Rows are points. The points of each table are mixes of a few directions, plus a little noise. Count the directions of each table, and those that both share. Where both have some left over, give the other angles between the two spaces (their principal angles), to ten degrees, smallest first.
(in the rows, 128 means zero)

First, 5 rows:
[[100  72 157]
 [113  98 143]
 [166 205  89]
 [117 106 139]
 [143 159 112]]
Second, 7 rows:
[[128 128 127]
 [109 135  81]
 [154 118 193]
 [ 99 138  56]
 [137 125 150]
 [110 135  82]
 [159 117 206]]
Directions: first 1, second 1, shared 0; angles 70

First:
[[169 153 114  87]
 [ 85 103 158 192]
 [177 158 145 128]
 [108 116 159 181]
 [176 157 127 102]
 [ 84 101  80  82]
 [ 96 109 113 123]]
Second (8 x 4):
[[122 125 146 156]
 [114 120 161 181]
 [127 128 147 156]
 [108 116 133 145]
 [117 122 155 172]
 [ 97 109 105 111]
 [209 176 104  55]
 [129 128  72  48]]
Directions: first 2, second 2, shared 2

First:
[[ 73 112 131 137 153 104]
 [174 152 116 140 140  92]
 [157 135 128 120 109 150]
 [235 162 120 116  85 164]
 [134 115 141  98  76 214]
 [ 91 116 132 131 141 120]
 [ 37 103 131 146 176  78]
 [122 130 125 137 144 103]]
Second:
[[143 138 130 111 102 177]
 [114 182 106 140 179  86]
 [148  54 158 111  57 187]
 [115 144 118 142 161  86]
 [150 109 141 105  76 198]
 [111 127 123 146 160  75]
 [115 142 119 141 160  87]]
Directions: first 2, second 2, shared 1; angles 70

First, 10 rows:
[[140 145 133 163  80  86  97 177]
 [126 111 111 100 153 139 118 106]
 [145 153 135 178  59  68  85 199]
 [123  86  88  59 192 160 110  70]
 [123 102 106  84 172 154 125  87]
 [118 106 115  88 176 164 145  81]
 [131 141 140 151 105 115 130 149]
 [134 172 170 200  60  94 146 189]
 [125 122 125 117 142 139 134 114]
 [115 140 158 139 140 161 189 108]]
Second (9 x 8):
[[108 218 127 201 136 212 105 146]
 [ 82  87  79 102 117  98 170  95]
 [163  93  85  86  81 185 124 207]
 [137 136 144 158 156  87 122 146]
 [122 116 120 146 146  91 131 107]
 [180 108 136 141 140 105 102 168]
 [111 169 181 119 139 121 137 135]
 [144 102 130 125 134 102 119  93]
 [105 124 150  73 105 149 142  55]]
Directions: first 2, second 5, shared 0; angles 50, 50

First:
[[129 136  93 117 107 104 127 105  89]
 [150 115 117 186 209 149  98 147 136]
 [136 124 139 127 130 107 121 129 120]
 [162  90 249 148 165  78 112 163 181]
 [ 95 162 150  63 107 166 121 197 135]
 [120 119 129 142 116 154 154 104 158]
 [127 127  69 149 116 135 143  79 108]
 [152 121 127 132 137  68 106 121  88]
 [ 82 156  79  89  64 191 169 107 135]]
Second:
[[107 128 123  99  87 139 128 133 142]
 [163 144 104 164 170 162 213  88 120]
 [146  93 149 152 163 180 145 163 209]
 [ 74 177 190 141 113 128 128  79 102]
 [132 141 127 117 112  69 112 105  72]
 [146  79 100  71  81  62  61 184 129]
 [127 152 124 168 177 168 149 111 120]
 [116 114 166 126 120 127 109 144 161]
 [141 125  69 113 130 117 105 146  97]]
Directions: first 4, second 5, shared 3; angles 50

First:
[[147 118 130 121 141 134 126 131 126  87 115]
 [143 120 129 123 138 132 127 130 126  98 118]
 [145 119 130 122 139 133 127 131 126  93 117]
 [160 112 131 117 149 137 126 133 125  62 107]
 [161 111 131 116 149 137 126 133 125  60 106]
 [ 70 158 123 149  90 112 132 119 134 249 167]
 [ 96 145 126 140 107 119 130 123 131 195 150]
 [103 141 126 137 112 121 130 124 131 180 145]]
Second:
[[162 154 118 149 136 165 108 148 123 129 116]
 [120 143 118 130 164 129 102 132 129 136 125]
 [146 135 122 131  85 125 115 105 126 126 121]
 [118 143 125 135 205 151 121 168 127 133 128]
 [ 99 135 123 127 218 134 113 159 131 140 133]
 [163 103 139 136  64 145 149 123 126 122 129]
 [104 130 128 119 155 111 130 127 130 130 132]
 [120  99 128 131 179 147 106 150 136 149 139]
 [123 130 143 116  71 101 183 111 122 103 127]
 [110 108 129 117 121 105 120 108 134 136 136]
 [145 128 135 119  11  95 161  77 123 106 121]]
Directions: first 1, second 4, shared 0; angles 70

First (11 x 12):
[[ 76 165 137 101 187 114  93 129 110 140 157 123]
 [135 114 140 129 106 127 151 117 133 122 118 131]
 [149 119 117 140 113 135 132 133 133 125 120 128]
 [162 106 118 146  93 138 147 130 138 121 110 131]
 [176 111  96 157  99 147 128 147 138 124 111 126]
 [ 72 205  87 108 249 124  22 171  97 157 184 112]
 [ 61 135 196  83 142  96 159  83 120 126 140 135]
 [127 125 132 127 124 127 134 124 129 127 126 129]
 [163 112 111 148 100 140 137 136 137 124 113 128]
 [165 108 112 149  96 141 141 135 138 122 111 129]
 [123 108 159 119  99 119 167 103 134 120 116 134]]
Second:
[[173 165  71 126 140 103 151  82  46 130 122 109]
 [105 120 162 155 109 166 135 156 147 122 129 144]
 [125 213 132 132 112 112 188 121 156 102 118 123]
 [118  95 139 118 134 128 101 139 149 136 132 131]
 [136 169 106  77 148  58 134 104 175 122 123 108]
 [121  71 137 130 134 146  90 141 122 143 135 135]
 [124 119 131 120 132 122 118 130 141 130 129 128]
 [120  73 146 168 116 188 107 151  87 139 135 146]]
Directions: first 2, second 3, shared 0; angles 70, 70

First:
[[107 177 106 165  91 147  85 124 155  84 128 129 120 123]
 [127 231 150  96 115 172 143 165 111 163 154 144 130 151]
 [112 171 137 102  98 150 113 103 147 161 147 130 138 150]
 [178  72 168 183 127 112 199  80  28  94  89 105  84 104]
 [104  90  87  98 168 105  87 175 199 139 139 141 160 126]
 [180  87 177  96 180 114 221 149  41 174 122 127 116 128]
 [134  52 121 115 161  95 134 126 137 139 119 125 139 120]
 [112 123 119 128 108 128 100  95 157 130 130 123 136 132]
 [ 99 149  88 169 105 130  69 132 179  72 124 129 127 116]]
Second (10 x 14):
[[112 130 131 100 114  95 143 153 123 106 113 151 143 144]
 [ 91 196 182  76 151 104 126 163  75 144 130 164 137 158]
 [151 104 107 164 129 158 120  99 149 137 137 101 115 107]
 [124 201 182 135 188 181  90 104  80 199 165 114 104 123]
 [188  39  55 219 110 187 120  62 202 126 139  62 103  76]
 [131 120 122 133 125 129 129 126 134 125 127 126 128 126]
 [125  96 105 116  97  94 149 147 147  89 107 142 143 136]
 [119 153 148 116 142 130 123 133 109 141 133 134 127 134]
 [146 129 125 162 147 170 109  96 133 157 146 100 110 108]
 [ 92 113 121  60  79  34 172 197 128  56  83 187 171 169]]
Directions: first 4, second 2, shared 0; angles 40, 70

First, 9 rows:
[[ 43 115  90 132  94 107 168 162  99  79 148 129 139 156  86 173 121 125]
 [149 131 105 144 156  83 123  89 156 133 186 147 132  92 159 150 157 170]
 [145 130 110 141 151  92 123  97 150 133 174 143 131 100 153 145 151 161]
 [ 88 122 109 130 112 117 147 144 115 105 139 129 134 140 108 150 126 128]
 [106 124 107 135 126 106 140 127 127 113 154 134 134 125 123 151 135 141]
 [222 142 176 121 162 160  83  96 157 183  94 124 114 103 171  73 131 124]
 [139 130 175 104 107 198 116 164 104 143  42 103 117 164 107  78  93  75]
 [164 132 106 147 166  76 117  77 165 140 195 150 132  81 170 149 164 178]
 [ 97 124 173  97  79 213 134 198  79 122  19  94 120 193  75  84  75  51]]
Second (10 x 18):
[[101 110  21 121 118  64 170 135 108 128 123  92 103 109 124  81 113  92]
 [ 99  90  28 130 119  75 168 138 141 126 144 116 101  93 144 112 125  94]
 [138 111  31 104 114  70 144 104 108 170 115  66 139 103 103  72  90 113]
 [121 166 188 138 141 156 119 139 105 100 112 142 123 177 128 133 139 136]
 [119 129 128 123 123 119 163 159 127 114 125 104 156 109 114 131 159 123]
 [116  93  31 142 135  74 163 116 164 145 155  88 141 133 166 131 110 105]
 [158 111 162 126 125 159  83  99 159 157 145 159 134 109 135 156 115 152]
 [133 142 213 143 137 192  61 110 131 112 133 220  69 152 148 157 120 148]
 [140 159 248 118 123 191 110 160 113 102 111 163 147 113  93 153 174 157]
 [154 169 230 135 145 179  97 121 124 126 117 130 168 183 124 155 135 162]]
Directions: first 2, second 5, shared 0; angles 50, 50

First:
[[147 126 100  88 148 181 144 134 132 143 146 140 111 166 176 146 139 123
  121 154]
 [184 149 123  73 155 134 171 169  96 109 110 118 118 146 152 177  53 102
  103 126]
 [125 129 137 121 125 114 135 135 120 120 114 119 134 127 121 126 119 124
  127 122]
 [ 88 126 171 160  98  52 117 127 116 104  88 102 160  90  68  95 119 131
  140  96]
 [183 149 117 134 149 135 135 141 119 122 141 136 109 115 132 170  72 119
  110 122]
 [161 131  91 127 151 190 123 119 147 152 172 156  99 146 168 154 139 132
  120 152]
 [  9  88 164 167  72  80  90  87 151 135 103 111 172 116  81  34 235 156
  170 121]
 [ 49  97 150  60 105 117 152 135 119 125  78 100 164 178 143  74 190 124
  148 141]
 [204 156  98 222 149 150  86 104 152 142 198 168  86  69 111 177  86 142
  113 119]]
Second:
[[183 141  61 170 106 137 109  75 150 131 149 230  86 123  79 128 165 172
  152  35]
 [162 130 108 150 113 140  88 134 123 140 130 190 124  98 131 103 128 171
  136  69]
 [ 98 118 183 147 183  99 166 146 112 114 132  46 142 111  93 170 106  87
  163 197]
 [107 136 156 115 117  94 139 138 121 110 107  78 145 129 127 132  92  98
   95 149]
 [138 106 116  93 156 139 175 138 105 121  95 158 118 151 104 135 153 140
  198  90]
 [ 86  72 137  87 146 200 158 159 135 153  91  93 125 149 202 113 129 116
  145 179]
 [131 115 105 201  66 138 101  87 182 134 105 133  93  84 130 116  69 126
   73  93]
 [143 188 112  85 118 126  65 125 119 144 220 158 162 174 173 111 200 144
   71 166]
 [105 148 158 141 115  71 147 114 134 101 121  60 138 125  96 153  86  80
   85 161]
 [128 123 143  91 161 138 133 165  94 133 129 134 149 138 145 121 152 141
  164 137]]
Directions: first 3, second 6, shared 2; angles 90

First, 9 rows:
[[194 118 100 166 144 127 158 110 140 104 142 150  59 117 109  98 204  91
   66  63 169 133 117 249]
 [112 131 143  94 108 140 121 134 111 133 105 127 161 121 146 128  95 144
  151 153 101  91 140  89]
 [ 83 138 117 176 172 121 103 111 147 172 144 111  88 150 167 108 170 127
  129 113 204 192  84  93]
 [119 127 129 139 152 165 124 133 133 104 119 139 163 145 130 125 106 144
  136 120 105 119 126 130]
 [125 122 121 129 120  82 119 131 134 130 173 109 110 123 117 150 160 110
  118 113 162 164 113 139]
 [112 117 135  76  91  93 109 142 106 114 157 113 158 110 141 152 135 121
  135 119 132  99 120 123]
 [118 137 143 115 119 148 131 131 122 142  93 130 151 129 130 127  80 148
  153 171  89 111 150  79]
 [123 138 133 137 131 136 131 121 130 156 104 128 113 129 135 116 115 136
  137 153 127 135 136  97]
 [168 124 131 121 114 141 155 140 131  96 115 144 149 125  78 147  87 132
  126 146  64 111 166 155]]
Second, 9 rows:
[[131 129 121 144 170 149 126 121 143 138 137 131 107 149 140 138 125 139
  122 100 125 146 127 132]
 [152 119 116 140 179 169 135 124 144 116 137 144 119 154 135 143 119 141
  115  86 108 131 134 165]
 [ 96 126 138 128  48  86 127 132 101 142  95 121 167  89 128  72 155 100
  152 227 201 125 105  92]
 [126 128 126 126 165 137 123 124 136 125 147 120 115 147 138 157 114 140
  117  86 107 138 132 135]
 [101 153 133 154 115 114 113 131 131  99 131 123 131 119 103 101 156 121
  126  95 121 120 106 118]
 [151 146 124 143 144 137 130 124 148 166 128 136  72 134 120 133 132 138
  136 117 106 142 144 101]
 [131 134 117 172 171 163 126 120 148 127 126 143 112 149 133 107 146 133
  124 100 139 145 114 141]
 [165  93 146  27  22  85 155 153  78  92 116 129 200  77 102 159  86 110
  132 203  92  53 171 161]
 [ 99 123 131 119 136 111 118 123 122 146 136 106 130 134 153 142 119 130
  128 139 153 151 119 107]]
Directions: first 5, second 5, shared 2; angles 30, 70, 80

First, 10 rows:
[[106 103 148 140 123 129  98 109 145 155 139 139 139 130 114 102 127 162
  130 147 132 108 126 112 149 104 146 116 128 153 151 140]
 [136 145 136 105 142 114 144 133 134 111 115 113 123 132 120 136 131  99
  109 144 134 128 117 123 116 140 118 157 110 136 122 122]
 [102  94 143 152 116 137  90 106 141 164 146 147 141 128 118  98 125 177
  140 138 129 108 132 115 155  99 151 101 137 149 154 143]
 [ 99 105 174 120 136 113  94 100 165 157 133 130 142 137  94  90 130 153
  109 181 143  92 111  92 151 100 147 143 106 184 162 143]
 [146 118  50 190  85 180 134 152  67 128 150 158 121 107 189 159 119 163
  195  23  95 175 175 186 127 138 126  42 198  38  98 122]
 [139 154 146  89 152 103 151 134 142 104 108 104 122 136 112 137 133  83
   96 160 140 124 108 115 110 144 114 177  96 147 122 120]
 [147 138  87 146 114 147 147 148  95 113 131 134 119 119 159 155 125 123
  152  77 113 157 147 159 116 145 118 101 155  79 104 119]
 [132 130 118 132 125 133 132 133 120 125 129 130 126 126 136 134 127 127
  134 116 124 135 133 135 125 132 126 121 135 116 122 126]
 [159 171 115  93 147 113 175 153 117  83 104 102 112 130 135 163 132  64
  107 125 130 149 119 139  94 164 100 169 111 110  99 109]
 [114 122 162 112 140 111 114 113 155 139 125 122 134 136 102 108 131 130
  107 170 141 105 112 103 137 116 135 152 105 167 147 135]]
Second (11 x 32):
[[136 137 131 107 122  99 112 135 129 136 118  88 113 160 133 101 119 134
  122 134 140 133 120 116 123 132 126 122 145 127 125 103]
 [124 130 132 119 134 112 125 129 135 129 127 118 123 141 127 121 127 126
  114 129 133 133 123 125 121 127 116 139 127 140 124 131]
 [134 134 129 120 165 165 147  62 128 117 135 129 123 113 126 180 116 125
   75 163 154  93 107 159 115 131  81 140 112 166 144 131]
 [116 132 139  97 131  54  99 151 151 142 124  77 103 192 132  75 121 132
   97 116 143 158 117 109 108 126 100 152 146 155 109 127]
 [100  99 112 176 103 134 119 163 125 140 152 182 145 110 136 115 143 147
  172  68  93 159 160 134 141 112 149 111 139 107 115 171]
 [126 127 127 125 120 109 116 140 130 136 128 115 122 146 133 108 126 136
  131 117 128 139 130 122 127 126 129 123 141 126 123 124]
 [153 112  92 179  55 176 109 168  79 148 124 150 147  95 150 107 128 170
  249  92  92 133 171 119 176 125 226  24 178  21 138  83]
 [107 127 142 118 138  88 129 154 152 124 131 132 128 143 117 110 141 108
  110 116 122 150 125 115 115 125 114 172 110 154 112 159]
 [122 127 132 132 147 148 146 107 132 117 134 150 135 108 120 158 132 116
  108 138 130 116 123 142 123 128 111 147 106 147 132 148]
 [156 144 128 124 156 204 166  59 109 105 120 142 137  77 118 204 120 112
  106 188 146  69 111 156 133 139 120 122  99 133 159 106]
 [132 140 142 111 136 117 141 140 136 114 115 124 132 124 113 129 136 101
  124 148 128 124 121 113 126 135 137 154 105 132 127 125]]
Directions: first 2, second 4, shared 1; angles 80
